Each point is reached from the start by the listed moves, each made once or not at all, plus a little noise. Is the number of moves made odd or even? Then give how often each move was made.

Moves:
(1): 0.033 0.011 0.002 -0.002
(2): -0.016 0.061 -0.022 -0.014
Start: 0.002 -0.002 -0.023 -0.005
Points:
0.003 -0.002 -0.023 -0.004 => even (0, 0)
0.018 0.071 -0.044 -0.018 => even (1, 1)
-0.014 0.061 -0.046 -0.019 => odd (0, 1)

Moves:
(1): 0.054 0.003 0.002 -0.004 0.004 -0.010 -0.003 -0.005 0.007
(2): -0.005 0.066 0.003 -0.001 -0.004 0.002 0.012 -0.009 -0.009
(3): 0.000 0.000 0.054 -0.010 -0.003 -0.001 0.006 -0.003 -0.004
(4): 0.001 -0.002 0.003 0.046 0.001 -0.010 -0.003 -0.004 0.003
(5): -0.007 0.003 0.008 -0.002 0.051 0.002 -0.020 0.003 -0.004
(6): 0.006 -0.005 0.005 0.007 -0.006 0.052 0.001 -0.011 -0.007
Start: -0.020 -0.004 -0.007 0.011 0.022 0.013 0.033 0.001 -0.014
Points:
-0.036 0.064 0.063 0.001 0.064 0.016 0.033 -0.010 -0.035 => odd (0, 1, 1, 0, 1, 0)
-0.028 0.063 0.068 0.044 0.060 0.058 0.029 -0.022 -0.036 => odd (0, 1, 1, 1, 1, 1)
-0.022 0.056 0.005 0.064 0.016 0.060 0.042 -0.022 -0.030 => odd (0, 1, 0, 1, 0, 1)
-0.028 0.063 0.007 0.050 0.068 0.010 0.022 -0.011 -0.027 => odd (0, 1, 0, 1, 1, 0)

Moves:
(1): 0.038 -0.004 -0.011 -0.007 0.012 -0.007 -0.004 0.006 -0.002 -0.006
 -0.003 0.006 -0.003
(2): 0.011 0.063 0.007 0.001 -0.007 0.014 0.002 -0.003 0.002 -0.004 -0.001
 0.008 0.009
(3): 0.006 0.001 0.049 -0.009 0.003 -0.002 -0.001 0.004 0.001 0.003 -0.002
 -0.001 0.001
(4): 0.004 -0.001 0.004 0.035 0.005 -0.009 0.010 -0.002 -0.004 -0.003 0.002
 0.000 -0.009
(5): -0.010 0.009 0.000 -0.006 0.035 -0.004 -0.001 -0.011 0.001 -0.003 -0.001
 -0.001 -0.004
(6): 0.013 -0.008 0.004 0.009 0.008 0.056 -0.008 -0.007 0.008 -0.010 -0.004
 0.000 0.010
(7): -0.001 -0.006 0.004 -0.017 0.000 0.011 0.061 0.005 0.001 -0.010 -0.003
 0.007 0.006
(8): -0.006 0.001 0.001 0.006 0.011 0.005 -0.001 0.039 0.004 0.009 -0.006
 -0.001 0.003
(9): 0.003 0.001 0.002 0.001 -0.009 -0.014 -0.003 -0.007 0.068 -0.002 -0.003
 0.000 0.003
(10): 0.006 0.004 0.001 0.005 0.007 0.003 0.006 -0.012 0.005 0.061 0.001
 -0.007 0.000
(11): 0.001 -0.001 0.002 -0.006 0.008 0.003 -0.004 0.005 0.005 0.000 0.048
 0.002 -0.006
Start: -0.008 -0.002 -0.022 -0.005 0.006 -0.007 0.008 -0.008 0.053 0.035 -0.018
 0.014 0.023
Points:
0.030 -0.011 -0.026 0.009 0.021 -0.019 0.072 0.034 0.119 0.022 -0.030
 0.028 0.024 => odd (1, 0, 0, 1, 0, 0, 1, 1, 1, 0, 0)
0.041 0.063 -0.016 0.007 0.056 0.003 0.083 -0.024 0.057 0.070 -0.016
 0.030 0.021 => even (1, 1, 0, 1, 1, 0, 1, 0, 0, 1, 0)
0.016 -0.007 -0.014 0.037 0.036 0.047 0.014 -0.020 0.068 0.085 0.027
 0.005 0.015 => even (0, 0, 0, 1, 0, 1, 0, 0, 0, 1, 1)
0.057 0.056 -0.013 0.040 0.031 0.039 0.007 0.006 0.137 0.082 -0.027
 0.021 0.033 => odd (1, 1, 0, 1, 0, 1, 0, 1, 1, 1, 0)
0.022 0.055 0.044 -0.011 0.020 0.064 0.063 0.011 0.141 0.078 -0.035
 0.021 0.057 => odd (0, 1, 1, 0, 0, 1, 1, 1, 1, 1, 0)

Moves:
(1): 0.058 -0.004 0.002 0.001 -0.005 -0.012 0.015 0.031 0.017 0.025 -0.012
 -0.001 0.018 0.011 0.012 -0.019 0.036 0.011 -0.018 0.008
(2): 0.021 0.051 0.002 -0.017 -0.013 0.009 0.029 0.007 0.002 0.005 0.003
 -0.026 -0.025 -0.007 -0.006 0.012 -0.015 -0.008 0.008 -0.009
(3): 0.005 0.004 0.058 -0.006 -0.002 -0.008 -0.024 -0.007 0.001 0.018 -0.007
 -0.017 -0.010 0.003 0.017 -0.021 -0.004 -0.009 -0.019 0.000
(4): 0.011 0.016 0.008 0.070 -0.017 -0.008 0.008 -0.018 0.001 -0.001 -0.006
 -0.012 -0.010 0.015 -0.026 0.012 0.004 -0.001 -0.008 0.001
(5): 0.002 0.014 0.016 0.007 0.040 0.011 0.014 -0.009 -0.002 -0.002 -0.007
 -0.003 -0.009 -0.019 0.000 -0.032 -0.004 0.008 -0.003 0.007
(6): 0.015 -0.010 -0.011 0.014 -0.001 0.048 -0.008 0.004 -0.013 0.000 -0.001
 0.002 -0.023 0.012 0.014 -0.001 0.008 -0.009 0.001 -0.027
(7): -0.007 -0.035 0.014 -0.003 0.002 0.003 0.056 -0.001 -0.023 0.007 -0.018
 -0.006 -0.002 0.000 0.022 -0.006 0.000 -0.027 0.002 0.010
(8): -0.008 0.009 0.006 0.004 0.003 0.006 -0.010 0.033 0.002 -0.019 -0.007
 -0.010 0.003 0.002 0.013 0.001 0.001 0.002 0.005 0.004
(9): -0.006 0.000 0.004 0.010 -0.001 0.020 0.005 -0.006 0.035 -0.002 0.005
 -0.008 0.004 0.000 0.021 0.004 -0.006 0.005 0.005 0.009
(10): -0.020 0.008 -0.009 0.002 0.009 0.008 0.009 0.040 -0.007 0.058 -0.005
 -0.004 -0.016 -0.007 -0.001 0.029 -0.002 -0.002 -0.006 0.018
(11): 0.011 -0.003 -0.003 -0.008 0.007 -0.009 0.008 -0.002 -0.008 -0.002 0.025
 0.000 -0.006 0.012 0.013 0.005 -0.008 0.001 -0.009 0.005
(12): -0.001 0.029 0.004 0.004 0.000 -0.012 0.022 0.005 -0.003 -0.001 0.006
 0.046 0.005 -0.005 -0.004 -0.006 -0.006 -0.018 -0.023 -0.005
(13): 0.001 0.013 0.000 0.000 0.009 0.010 0.014 -0.001 -0.005 0.010 -0.004
 -0.001 0.049 0.005 -0.004 0.010 -0.012 0.002 -0.007 0.008
(14): -0.009 -0.007 -0.007 0.005 0.005 -0.020 0.004 -0.013 0.002 0.011 -0.017
 0.001 -0.006 0.050 0.005 0.002 0.006 -0.006 0.008 -0.023
(15): 0.007 0.002 -0.013 0.018 -0.002 -0.004 0.001 -0.012 -0.012 -0.003 -0.008
 0.011 0.009 -0.014 0.039 0.002 -0.011 -0.007 0.012 0.012
(16): 0.013 -0.013 0.038 -0.007 0.009 -0.004 -0.004 -0.016 -0.001 0.004 -0.020
 0.006 -0.017 -0.012 -0.003 0.046 0.010 0.000 -0.005 -0.006
(17): -0.020 0.016 -0.007 -0.008 -0.008 -0.003 0.011 -0.006 -0.012 0.010 0.013
 -0.005 0.001 -0.002 0.014 0.012 0.031 0.008 -0.002 -0.006
(18): 0.000 -0.011 0.002 0.006 -0.015 -0.003 0.020 -0.009 -0.003 0.017 -0.016
 -0.008 0.015 -0.001 0.008 -0.002 -0.021 0.060 -0.002 -0.018
Start: 0.006 0.016 0.029 -0.008 -0.009 0.005 0.026 -0.005 0.031 -0.014 0.018
 0.014 -0.016 -0.007 0.011 -0.002 -0.011 0.000 -0.007 0.022
Points:
0.082 0.055 0.083 0.047 0.010 0.063 0.155 0.025 -0.009 0.085 -0.038
 -0.036 -0.098 -0.013 0.038 0.047 0.056 -0.018 -0.038 0.016 => odd (1, 1, 0, 1, 1, 1, 1, 0, 0, 1, 0, 0, 0, 0, 0, 1, 1, 0)
0.073 0.083 0.049 -0.008 0.002 -0.034 0.099 0.068 0.024 0.062 -0.015
 0.037 -0.051 0.026 0.080 0.074 0.001 -0.028 -0.029 0.027 => odd (1, 1, 0, 0, 0, 0, 0, 1, 0, 1, 1, 1, 0, 1, 1, 1, 0, 0)
0.080 0.087 0.038 -0.023 0.025 0.007 0.095 0.063 0.029 0.070 0.026
 -0.023 -0.056 -0.018 0.033 -0.008 -0.007 0.010 -0.031 0.055 => odd (1, 1, 0, 0, 1, 0, 0, 0, 0, 1, 1, 0, 0, 0, 0, 0, 0, 0)
0.016 0.051 0.002 0.081 -0.019 0.016 0.062 -0.054 -0.013 0.009 0.020
 0.010 -0.005 0.065 0.068 0.041 0.006 -0.011 -0.008 -0.009 => odd (0, 0, 0, 1, 0, 1, 0, 0, 0, 0, 1, 0, 1, 1, 1, 0, 1, 0)
0.096 0.114 0.097 -0.033 -0.008 -0.014 0.080 0.070 0.036 0.026 0.022
 0.009 0.013 0.012 0.052 -0.016 -0.019 -0.015 -0.072 0.035 => odd (1, 1, 1, 0, 0, 0, 0, 1, 0, 0, 1, 1, 1, 0, 0, 0, 0, 0)
0.039 0.107 0.076 -0.021 0.029 0.052 0.093 0.009 -0.004 -0.023 0.031
 0.026 -0.087 -0.028 0.055 0.031 0.001 -0.019 -0.033 -0.018 => even (0, 1, 0, 0, 1, 1, 0, 1, 0, 0, 1, 1, 0, 0, 0, 1, 1, 0)
0.092 0.017 0.127 0.077 -0.007 0.027 0.032 -0.002 0.057 0.029 -0.024
 -0.024 -0.013 0.084 0.072 0.038 0.025 -0.004 -0.057 -0.001 => even (1, 0, 1, 1, 0, 1, 0, 1, 1, 0, 1, 0, 1, 1, 0, 1, 0, 0)

Moves:
(1): -0.003 -0.014 0.004 -0.016 0.013 -0.022 -0.008 -0.022 -0.015 -0.009
 0.010 -0.025 0.013 -0.003 0.000 0.023 0.002 0.012 -0.010 -0.015 0.015
 0.005 0.019 -0.007
(2): 0.035 -0.010 -0.011 -0.009 -0.029 -0.027 0.015 0.033 -0.015 0.011 -0.018
 0.008 -0.008 -0.019 0.025 0.005 -0.012 0.027 0.020 -0.040 -0.022 0.015
 0.009 0.016
(3): -0.001 0.013 -0.005 -0.001 -0.014 0.002 -0.005 0.007 0.009 0.021 -0.012
 -0.009 -0.029 0.002 -0.020 -0.002 0.027 0.000 -0.044 0.010 0.009 0.019
 -0.002 0.005
(4): -0.013 0.011 0.021 0.013 -0.010 0.003 -0.019 -0.011 0.020 -0.017 0.028
 -0.003 0.006 0.006 0.017 -0.033 0.003 -0.028 0.011 0.033 0.006 0.007
 0.003 -0.019
(5): -0.004 -0.012 -0.016 -0.001 0.004 0.003 -0.012 -0.003 0.003 -0.004
 -0.007 0.006 -0.004 -0.024 0.001 0.006 -0.011 -0.023 -0.001 0.000
 -0.002 -0.012 0.001 0.002
(6): 0.032 0.027 -0.015 0.023 0.006 0.007 -0.003 -0.018 0.016 0.036 -0.010
 -0.013 -0.007 -0.016 0.009 -0.001 -0.004 -0.014 -0.009 0.001 0.004
 0.004 0.003 -0.010
(7): 0.006 0.003 0.012 -0.026 -0.004 -0.031 -0.010 0.013 -0.018 0.007 0.006
 -0.007 -0.016 -0.013 0.008 0.012 0.001 0.003 -0.001 0.021 -0.009 -0.027
 0.009 -0.009
(8): -0.010 0.007 -0.010 -0.003 -0.007 0.021 0.015 0.004 0.004 0.013 -0.002
 -0.025 -0.030 0.005 0.013 0.015 0.007 0.000 -0.001 -0.013 -0.014 0.012
 -0.023 -0.005
(9): -0.009 -0.024 0.004 0.012 0.023 -0.008 0.002 0.001 0.018 -0.005 -0.010
 0.017 0.003 0.005 0.004 0.010 -0.005 0.003 0.011 -0.009 0.015 -0.001
 -0.013 -0.021
(10): 0.005 0.001 0.023 0.001 0.023 0.000 -0.006 0.003 -0.004 0.032 0.030
 0.006 0.018 -0.010 0.025 0.019 -0.017 -0.006 0.005 0.005 0.010 0.032
 0.004 -0.004
(11): -0.009 0.006 0.015 0.010 0.021 0.003 -0.013 -0.009 0.026 0.014 0.013
 0.002 0.005 0.007 -0.004 0.011 -0.015 0.003 0.004 0.008 0.000 -0.006
 0.004 -0.003
(12): 0.000 -0.013 0.007 -0.021 -0.009 0.003 -0.009 0.012 -0.004 -0.016 -0.017
 -0.042 0.012 -0.002 0.003 0.000 0.019 0.000 -0.015 0.006 0.004 0.029
 -0.010 0.030
(13): -0.010 0.000 -0.023 0.005 0.000 -0.004 -0.014 0.001 -0.015 -0.018 -0.025
 0.013 -0.010 -0.005 -0.008 0.001 0.019 0.012 -0.006 0.000 -0.001 -0.016
 -0.009 0.005
(14): -0.038 0.004 0.011 0.003 0.025 -0.016 -0.015 0.001 0.018 -0.009 -0.001
 -0.008 -0.001 -0.007 -0.021 0.015 -0.027 -0.033 -0.004 0.011 0.024
 -0.005 -0.015 -0.004
(15): -0.018 0.009 0.010 -0.004 -0.022 0.007 -0.001 -0.008 -0.019 -0.004
 -0.011 -0.010 -0.021 -0.004 0.009 0.026 0.007 -0.012 -0.003 0.017 0.000
 -0.011 0.009 -0.007
(16): 0.012 0.007 0.005 -0.029 -0.001 0.009 -0.006 0.024 0.000 -0.018 0.003
 -0.001 0.019 -0.006 -0.002 0.008 -0.012 -0.001 -0.012 -0.011 -0.019
 -0.002 0.009 0.003
(17): 0.027 0.000 -0.012 0.004 -0.021 -0.015 0.018 -0.030 -0.019 -0.026 0.002
 -0.017 -0.024 0.001 0.009 0.016 0.029 0.003 0.021 0.036 0.006 0.008
 0.002 -0.017
(18): -0.034 -0.005 0.005 -0.017 0.008 -0.004 -0.003 0.010 0.019 -0.018 -0.010
 0.025 0.014 -0.011 0.025 0.019 0.000 -0.005 0.002 0.015 -0.005 0.008
 0.007 0.024
(19): -0.019 0.006 0.011 -0.008 0.016 0.013 0.001 0.005 0.021 0.003 0.021
 0.006 -0.003 0.020 -0.009 0.024 0.004 -0.014 0.013 -0.014 0.001 -0.008
 -0.005 0.003
(20): -0.012 -0.003 -0.002 0.003 -0.021 0.016 0.007 0.025 0.003 -0.028 0.017
 -0.003 0.002 0.017 0.020 -0.009 0.002 -0.013 0.009 0.032 0.008 -0.021
 -0.003 0.005
(21): 0.018 0.006 -0.020 -0.013 0.000 0.007 -0.006 -0.020 0.020 0.012 0.000
 -0.002 -0.022 0.013 -0.011 0.016 -0.017 -0.021 0.002 -0.003 0.000
 -0.023 -0.021 -0.006
(22): -0.026 0.004 -0.003 -0.002 0.005 0.005 0.002 -0.011 0.010 -0.013 -0.029
 -0.007 -0.013 -0.033 0.002 0.035 0.002 0.008 0.000 -0.012 0.018 0.002
 -0.024 0.006
(23): -0.035 -0.013 -0.015 0.001 -0.004 0.005 0.006 0.016 -0.005 0.034 0.011
 0.011 0.009 -0.002 0.001 0.027 0.009 -0.013 0.006 -0.011 -0.003 -0.004
 -0.012 -0.016
(24): 0.033 0.000 0.008 0.011 0.003 -0.001 0.017 -0.026 0.026 -0.012 0.004
 -0.006 -0.013 0.008 0.012 0.011 -0.010 -0.001 -0.011 -0.009 -0.005
 0.007 -0.031 0.004
Start: -0.011 -0.001 -0.007 -0.006 0.005 0.020 -0.001 0.012 -0.027 -0.016
 -0.010 -0.001 0.023 -0.003 0.013 -0.014 0.033 0.006 -0.002 0.026 -0.020
 -0.010 0.007 -0.002
Points:
-0.014 -0.014 -0.030 -0.034 -0.001 -0.007 0.009 0.002 0.024 0.001 0.034
 0.009 -0.025 0.013 0.078 0.148 0.053 -0.009 0.009 0.040 -0.004 0.005
 -0.033 0.004 => odd (1, 1, 1, 0, 0, 0, 0, 0, 0, 1, 1, 0, 1, 0, 0, 0, 1, 1, 1, 1, 1, 0, 1, 1)
-0.028 0.041 0.046 -0.053 0.002 -0.021 -0.036 0.012 0.022 0.047 0.006
 -0.030 0.000 -0.098 0.120 0.148 0.014 -0.024 -0.043 0.037 -0.019 0.038
 0.013 -0.020 => even (1, 1, 1, 1, 0, 1, 1, 0, 0, 1, 1, 0, 0, 0, 1, 1, 0, 1, 0, 0, 0, 1, 1, 1)
-0.019 0.004 -0.002 -0.042 0.053 -0.053 -0.024 -0.026 0.006 -0.039
 -0.065 -0.042 -0.048 -0.129 0.122 0.219 -0.017 -0.017 0.005 0.032
 -0.002 0.003 -0.031 -0.029 => odd (1, 1, 0, 0, 1, 1, 1, 1, 1, 1, 1, 0, 1, 1, 1, 1, 1, 1, 0, 0, 0, 1, 0, 1)
-0.117 0.003 0.015 -0.095 0.015 0.015 -0.052 0.028 0.061 -0.099 -0.043
 -0.052 -0.054 -0.035 0.027 0.174 0.038 -0.095 -0.019 0.133 0.030 -0.061
 -0.046 0.008 => odd (0, 0, 1, 0, 1, 0, 1, 0, 1, 0, 1, 1, 0, 1, 1, 1, 1, 1, 1, 1, 1, 1, 0, 0)
-0.079 0.018 0.045 -0.072 0.021 -0.015 -0.097 0.018 -0.022 -0.029 0.015
 -0.004 0.018 -0.064 0.063 0.077 0.036 -0.038 -0.056 0.108 -0.016 -0.014
 0.061 -0.012 => odd (1, 0, 1, 1, 1, 0, 1, 0, 0, 1, 1, 0, 1, 0, 1, 1, 0, 1, 0, 0, 0, 0, 0, 0)
-0.107 0.017 -0.016 -0.078 -0.042 -0.028 -0.020 0.000 -0.014 -0.110
 -0.021 -0.055 -0.089 -0.037 0.093 0.151 0.053 -0.056 0.051 0.094 0.007
 -0.064 -0.037 -0.019 => even (1, 1, 0, 1, 0, 0, 1, 1, 0, 0, 0, 0, 1, 1, 1, 0, 1, 1, 1, 1, 1, 1, 0, 0)
-0.001 -0.053 -0.014 -0.078 -0.032 -0.031 0.026 0.041 0.007 -0.081
 -0.025 -0.072 -0.058 -0.016 0.104 0.115 0.087 -0.002 -0.007 0.047
 -0.017 0.026 -0.033 0.027 => odd (1, 1, 1, 0, 1, 0, 1, 1, 1, 0, 0, 1, 0, 0, 0, 0, 1, 1, 1, 1, 0, 0, 0, 1)
